Each row of a before or after table is a point. One or more steps were done to the points. Then noise was added and the rows were shuffled. The steps act on columns, c1 being the first. Name the steps. A step turns or swaps two columns, mirrors them in a line or flattens them onto one, adds a multiple of one to another, or multiplies or shifts one. Angles are multiples of 10 degrees, from the lower column toward the higher: turns from -170 to 170, lines from 10 to 170 but not 90. Use the fewest steps. Two steps may share a column if one is a turn and the other turns, adds or multiplies; they go together, in the order done. Otherwise the lowest column goes first.

Before (8 x 3):
-.18 -.10 .94
.47 .45 -.69
-.51 .47 .41
-.23 -.01 -.13
.22 .32 -.57
.35 .02 -.06
.03 .22 .37
.31 .35 .24
After (8 x 3):
-.21 .84 -.15
-.26 .46 -.12
.36 .46 .38
.21 .59 .15
-.14 .98 -.11
-.07 .95 .00
.39 .91 .23
.19 .76 .16
Steps: flatten c1 and c3 onto the line at 40 degrees; shift c2 by .50

Before (11 x 6):
.27 .48 .20 .06 -.60 .29
.16 .41 .29 -.27 -.78 .53
.86 -.35 .06 .44 -.63 .50
.94 -.31 .47 -.43 .07 -.10
.07 -.01 -.02 .07 -.24 .65
-.06 -.32 -.11 -.22 .17 -.32
.06 -.50 -.02 -.02 .02 -.37
.62 -.36 -.14 -.21 .37 -.57
.32 -.27 .18 .00 .17 .04
.12 -.05 -.16 -.34 -.69 .65
.67 -.19 .69 -.05 -.37 -.08
After (11 x 6):
.50 .47 .07 -.44 .19 -.56
.90 .18 .65 -.34 .27 -.09
.81 -.28 .55 .16 .27 -.07
-.02 -.63 .11 -.43 .27 .65
-.15 .28 .07 -.22 .26 -.35
.36 .28 .13 .01 .22 .03
.31 -.72 .13 .09 -.21 .32
.07 -.22 -.05 .01 .11 .63
.04 .16 .00 -.06 .46 -.36
.93 -.47 -.23 .06 .53 .50
.17 -.88 .42 -.06 -.13 .52
Steps: turn c3 and c4 by 40 degrees; turn c1 and c4 by -20 degrees; turn c2 and c5 by -110 degrees

Before (9 x 8):
-.41 .07 -.40 -.02 -.17 .17 -.01 .54
.12 -.26 .27 .29 .15 .31 .29 -.30
-.20 .14 -.27 -.08 -.25 -.04 -.15 .20
.34 -.07 .06 .02 -.13 .29 .21 .11
-.23 .13 -.12 -.14 .17 .17 -.19 .37
-.15 -.20 -.29 -.23 .35 .29 .22 -.26
-.26 .11 .00 -.27 -.10 .05 .20 .25
.26 -.49 .23 .09 -.06 .11 .16 .03
.18 -.11 -.11 .21 .04 -.11 .28 .18
After (9 x 8):
-.24 -.16 .18 -.20 .00 .14 -.29 .16
-.16 .00 -.50 .17 -.24 -.08 .14 -.42
-.28 .06 -.34 .19 .24 -.08 .17 -.55
.31 .29 -.20 -.03 .45 -.16 -.22 -.10
.23 -.10 .81 -.37 .24 -.21 -.26 .34
-.13 .20 -.35 .26 -.08 -.13 -.24 -.53
-.12 .16 .96 -.45 -.01 -.13 -.19 .40
-.33 -.03 -.49 .05 -.12 -.23 .02 -.89
-.22 .02 .14 -.07 -.01 -.32 -.22 .42
Steps: turn c1 and c8 by 110 degrees; multiply c8 by 1.6; turn c2 and c4 by 120 degrees; add -1.5 times c4 to c3; mirror c5 and c6 in the line at 10 degrees; multiply c7 by -1

Before (13 x 11):
.12 .16 -.19 .06 -.06 .04 .00 .15 -.14 -.02 .04
.27 -.05 -.20 -.26 -.05 -.09 .01 -.11 -.07 .00 -.11
.19 -.12 .20 .00 -.24 -.04 -.08 .12 -.01 .08 .15
.07 -.19 -.01 -.10 -.23 .02 -.05 -.04 -.18 -.03 -.07
-.03 .04 -.11 -.12 .02 -.07 -.07 .17 -.19 .05 .10
.16 -.02 -.16 -.14 .04 .12 -.12 .21 -.07 .15 .07
-.12 -.11 -.04 -.14 -.20 .02 -.08 -.10 .00 -.01 .20
-.09 .03 .04 .10 .04 .09 .12 .06 .03 -.11 -.04
-.09 -.08 -.07 -.10 -.09 -.17 .00 -.17 .01 .09 -.16
-.24 .11 .19 -.06 -.07 .10 -.08 .12 -.07 .00 -.02
.09 -.15 .06 -.17 -.27 .13 .05 .31 -.08 .14 .15
.11 -.04 .08 -.01 -.11 .08 .03 -.08 -.11 .06 .13
-.05 .08 -.18 .10 -.37 -.13 -.02 .12 -.11 .09 .13
After (13 x 11):
.01 -.16 .08 -.04 .38 .08 .03 .13 .04 .06 .13
.02 -.17 .00 .07 .72 .02 -.05 .11 .04 -.03 -.07
-.02 -.03 .04 -.06 -.12 .09 .12 -.13 -.01 -.10 -.04
-.18 .02 -.07 .08 .19 -.17 .00 .07 -.05 .09 -.16
.19 .45 -.19 -.06 .31 .04 .00 -.02 .09 -.02 .04
-.07 -.17 .18 .14 .24 .10 -.08 -.23 .03 .00 -.02
.06 .35 -.18 -.05 .94 -.13 -.02 -.15 -.08 .09 .13
.11 .20 -.11 .16 .20 -.06 -.07 -.09 .17 .05 .09
.27 .22 -.16 .13 .00 .12 -.12 .04 .08 .15 .07
.22 -.42 .20 -.02 .53 -.04 -.08 .06 -.11 .08 .15
-.16 -.05 -.04 .14 .43 .02 -.08 .02 -.10 -.01 .20
.29 -.24 .06 .21 .68 .12 .05 -.06 -.06 .14 .15
.09 .25 -.20 .15 .19 -.09 .00 .35 .03 .00 -.11
Steps: turn c1 and c8 by -50 degrees; turn c4 and c8 by -160 degrees; add -1.5 times c3 to c2; turn c5 and c9 by 150 degrees; multiply c5 by 2.5

Before (8 x 14):
-.21 .41 .39 -.04 -.31 -.15 .27 .15 -.20 .20 .15 .14 -.43 .14
-.06 .30 .30 -.06 -.40 -.24 .17 .27 -.26 -.37 -.08 .04 -.31 .09
-.10 .20 -.07 -.19 -.19 .36 -.13 -.52 -.02 -.38 -.47 .33 .35 -.02
.21 -.04 -.03 -.17 -.25 -.11 -.11 -.58 -.01 -.27 .02 .50 .59 -.07
.39 .12 .37 .31 .00 -.45 .04 .30 -.39 .48 .18 .08 .23 .75
-.05 -.04 -.24 .18 -.46 .15 -.02 -.19 .25 -.10 -.29 .16 .02 .08
-.23 .07 -.05 -.11 -.33 .00 -.01 -.27 -.41 -.20 -.52 .18 -.22 -.45
.05 .14 .02 -.26 -.42 .08 -.43 -.12 .24 -.22 -.24 .62 .16 -.05
After (8 x 14):
-.08 .32 .39 .16 .35 .01 .16 .15 .09 .20 .53 .15 -.42 -.11
.08 -.39 -.04 .16 .23 -.12 -.10 -.59 -.09 -.27 -.06 .51 .60 -.23
-.01 .28 .30 .24 .45 .01 .19 .26 .12 -.38 .03 .05 -.31 -.23
-.04 -.03 -.08 -.28 .19 -.30 .14 -.52 -.05 -.38 -.93 .31 .35 -.14
.18 .08 .37 .31 .14 .43 -.07 .29 .36 .48 .35 .08 .23 .65
-.10 -.07 -.05 .04 .44 -.10 .25 -.26 .29 -.22 -.91 .17 -.22 -.76
.01 -.30 .02 .01 .30 -.26 -.25 -.12 -.38 -.22 -.85 .61 .16 -.27
-.02 -.17 -.24 -.21 .34 .12 .12 -.18 -.38 -.08 -.51 .15 .02 -.17
Steps: multiply c1 by 0.4; add -0.7 times c12 to c2; turn c4 and c6 by 110 degrees; turn c5 and c9 by 160 degrees; add -0.7 times c5 to c14; turn c7 and c11 by 30 degrees; multiply c11 by 2

Before (8 x 20):
-.02 -.05 -.07 -.19 .23 .05 .19 -.06 -.28 -.14 -.03 .00 .00 -.26 -.03 .15 .15 -.01 .16 -.37
.45 -.46 -.08 .10 .19 .04 .21 -.22 .01 .09 .14 .51 .05 .09 -.17 .02 .02 .14 .12 .29
-.25 .01 .01 .14 .32 .02 .09 -.17 .06 -.16 -.09 .20 .00 .12 .00 .18 -.20 .30 -.67 .06
-.27 -.29 -.25 .06 .02 -.25 .29 -.24 -.03 -.05 -.05 .40 .12 -.17 .33 -.04 .15 .14 .18 .16
-.03 .91 -.24 -.25 .26 -.07 .20 .21 -.24 -.08 -.36 .41 -.40 .02 .46 .39 -.12 .24 .03 .03
-.28 -.39 .03 .06 .30 .04 .23 .20 -.28 .08 -.01 -.08 -.49 -.03 -.09 .10 -.09 -.03 .08 .14
-.04 -.41 .01 .05 .00 -.24 .34 .27 -.25 -.06 .21 -.10 .09 .11 .44 -.14 .16 -.06 .20 .13
-.19 -.18 -.43 .15 .05 -.07 .10 .11 -.22 -.09 -.04 -.02 .09 .06 -.02 -.15 -.03 -.01 .17 -.10
After (8 x 20):
-.29 .09 -.26 .09 .03 -.25 .25 -.24 .27 -.22 .17 .23 .14 -.17 .17 -.03 .36 .11 .09 -.25
-.02 .09 -.24 -.24 .25 -.10 .38 .21 -.92 -.16 -.07 .39 -.41 .01 .18 .63 .16 .06 .04 -.03
.00 .26 -.08 -.18 .25 .04 .14 -.06 .01 -.22 .12 -.10 .03 -.26 .00 .23 .11 -.04 -.42 -.05
.45 .07 -.08 .10 .17 .06 .04 -.22 .45 -.07 .25 .35 .03 .12 -.06 .03 .31 .22 .22 -.20
-.06 .29 .02 .06 -.01 -.24 .09 .26 .33 -.08 .41 -.19 .10 .14 .21 -.21 .03 .03 .05 -.24
-.19 .24 -.42 .16 .06 -.09 .11 .13 .15 -.07 .05 .00 .07 .07 -.01 -.24 -.04 -.05 -.17 -.11
-.27 .36 .04 .07 .30 .04 .14 .20 .33 .15 .17 .00 -.49 -.02 -.02 .17 -.12 -.03 .10 -.15
-.26 -.07 -.01 .11 .30 .04 .11 -.17 .00 -.16 .01 .26 -.01 .12 .00 .31 -.02 .24 .28 .60
Steps: mirror c2 and c9 in the line at 130 degrees; add 0.5 times c11 to c18; turn c7 and c11 by 50 degrees; turn c12 and c17 by 40 degrees; add -0.5 times c17 to c10; multiply c15 by 0.4; multiply c16 by 1.6; turn c19 and c20 by -110 degrees

Before (8 x 24):
-.19 -.03 -.37 .09 .12 .10 -.05 .20 .10 .17 -.03 .14 .10 -.09 .22 -.41 .10 .13 .34 .17 -.18 -.02 .21 -.07
.02 -.01 .16 -.11 .04 .21 .06 .01 -.10 -.05 .11 .22 -.03 .11 .17 .19 -.01 -.40 .09 -.12 .05 -.07 .03 .02
.08 .14 .37 .39 -.22 .28 -.38 -.49 .22 .27 -.43 -.03 -.14 -.25 -.42 -.48 -.16 -.02 .20 -.33 .70 .66 -.72 .51
-.04 -.11 -.25 .32 .13 -.09 .27 .40 -.04 .01 .32 .41 .14 -.03 .14 -.22 -.16 .26 .33 -.16 .17 -.07 -.18 -.16
.07 .13 -.11 .06 .05 -.25 .11 .04 .21 -.03 .33 .29 -.05 -.01 -.23 -.11 -.12 .08 .08 -.21 .28 -.09 -.01 -.01
.25 -.04 .00 -.27 -.11 .18 .03 .02 -.22 .21 -.08 -.08 .00 .17 -.25 .26 .01 -.36 -.20 .12 -.05 .31 -.25 .60
.43 -.02 -.09 -.26 -.01 .31 .04 -.12 -.16 .06 -.04 .02 -.09 -.01 -.39 .23 -.17 -.31 -.01 .14 .13 .12 -.26 .13
.35 -.05 .05 -.06 .18 -.05 .02 -.10 -.05 -.07 .02 .12 .25 -.06 -.14 .16 -.10 .01 -.12 .14 -.27 .07 .03 .06
After (8 x 24):
.36 -.06 .06 .04 .17 .07 .05 .11 -.05 -.05 .07 .12 .24 -.05 -.14 .13 -.09 -.05 -.13 .14 -.27 .06 .03 -.09
.41 .01 -.10 -.39 -.01 -.03 .13 .02 -.17 -.20 .05 .02 -.09 -.03 -.38 .22 -.19 -.27 .04 .13 .11 .12 -.24 -.18
.00 -.01 .15 -.23 .04 .04 .13 -.05 -.11 -.32 -.09 .24 -.05 .15 .16 .21 -.01 -.44 .09 -.10 .07 -.05 .02 .00
-.01 -.06 -.24 .27 .14 .19 .70 -.25 -.05 .19 -.31 .40 .11 -.07 .11 -.26 -.16 -.23 .33 -.16 .15 -.05 -.18 .35
-.18 -.04 -.40 -.03 .10 -.11 -.15 -.14 .13 .22 -.09 .12 .10 -.09 .24 -.40 .09 -.16 .34 .18 -.20 -.02 .20 .12
.05 .14 -.13 .24 .05 .37 .31 .00 .21 .01 -.07 .28 -.03 -.02 -.19 -.13 -.13 -.21 .06 -.23 .27 -.10 -.03 .04
.07 .13 .34 .03 -.20 -.57 -.93 .17 .21 .16 -.21 -.04 -.13 -.24 -.43 -.46 -.17 -.16 .18 -.33 .72 .65 -.72 -.70
.28 -.02 -.01 -.31 -.09 -.05 .06 -.29 -.22 -.14 .12 -.07 -.01 .20 -.25 .24 .02 -.30 -.18 .15 -.04 .28 -.25 -.51
Steps: turn c4 and c6 by 50 degrees; turn c6 and c11 by -120 degrees; multiply c7 by 2.5; turn c8 and c24 by 150 degrees; turn c10 and c18 by -50 degrees; add -1 times c12 to c18
